Each row is a point. Each copy is the shape, with its points in the same order, turned, moved and blurred by noise. Is it also mirrored, or only turned?

Shape:
[[ 53 -19  10]
 [-30 -70  -4]
 [-70  46 -40]
 [ 35 -12 -13]
 [ 26  -1  30]
 [  6  -6  31]
 [ 28   5 -19]]
Copy 1, 7 rows:
[[ 23  61  19]
 [ 74 -20  -6]
 [-39 -71  16]
 [  5  40   5]
 [ 17  35  50]
 [ 23  14  54]
 [ -8  28   6]]
Copy 1 is: only turned
Copy 2, 7 rows:
[[ 56   3  17]
 [ -2 -67  56]
 [-88  -6  -5]
 [ 34  -4  -2]
 [ 26  19  39]
 [ 14  16  50]
 [ 15  -5 -12]]
Copy 2 is: only turned
Copy 3 (7 x 3):
[[ 39 -45 -17]
 [-63 -55 -17]
 [-54  63  31]
 [ 20 -15 -28]
 [ 25 -39  18]
 [  4 -28  21]
 [ 23   4 -18]]
Copy 3 is: only turned
Copy 4, 7 rows:
[[ 22 -53 -23]
 [-34   2  35]
 [ 10  92 -37]
 [ 11 -22 -38]
 [ 43 -21  -8]
 [ 39 -16   1]
 [ 15  -6 -44]]
Copy 4 is: only turned

Shape, 6 rows:
[[ 25   2   2]
 [-32  53  27]
 [ -8   2  23]
 [-74  36  52]
 [ 11 -29 -59]
 [-28  38 -10]]
Copy 1, 6 rows:
[[ 29  -4   6]
 [  3  54 -46]
 [  5  28   6]
 [-30  89 -38]
 [-20 -54  14]
 [-13  14 -45]]
Copy 1 is: only turned
Copy 2 (6 x 3):
[[-33  17 -28]
 [ 40  22 -41]
 [-10  42 -16]
 [ 72  53 -19]
 [-52 -30  18]
 [ 23  -5 -22]]
Copy 2 is: mirrored
Copy 3:
[[ -5 -27  16]
 [-59   9 -20]
 [-30   2  14]
 [-80  49   4]
 [ 56  -4   0]
 [-31  14 -28]]
Copy 3 is: mirrored

Shape, 7 rows:
[[-40  17 -23 -21]
 [ 18  43 -19  21]
 [ 59 -24 -43   9]
 [  9 -59  50   4]
 [ 17  47   9 -19]
 [ 18 -57 -37 -20]
 [ -6  48 -19 -22]]
Copy 1:
[[-39 -33 -16 -20]
 [ -4 -16 -11  46]
 [ 59 -50  23  23]
 [ 55  33   8 -50]
 [  2 -10 -51  24]
 [ 44 -57  23 -37]
 [-24 -33 -38  16]]
Copy 1 is: only turned
Copy 2, 7 rows:
[[ 43   1 -45  15]
 [ 40 -51   6  -3]
 [ 40  -7  26 -76]
 [-47  34  11 -21]
 [ 40 -18  23  26]
 [ 28  41 -13 -65]
 [ 59 -18  -9  23]]
Copy 2 is: only turned
Copy 3:
[[ 14  10 -11  -5]
 [  4 -50  15 -38]
 [-66 -61 -30 -22]
 [-72 -21  37  54]
 [-12 -10  26 -48]
 [-66 -23 -46  18]
 [ 13  -4  -3 -42]]
Copy 3 is: only turned
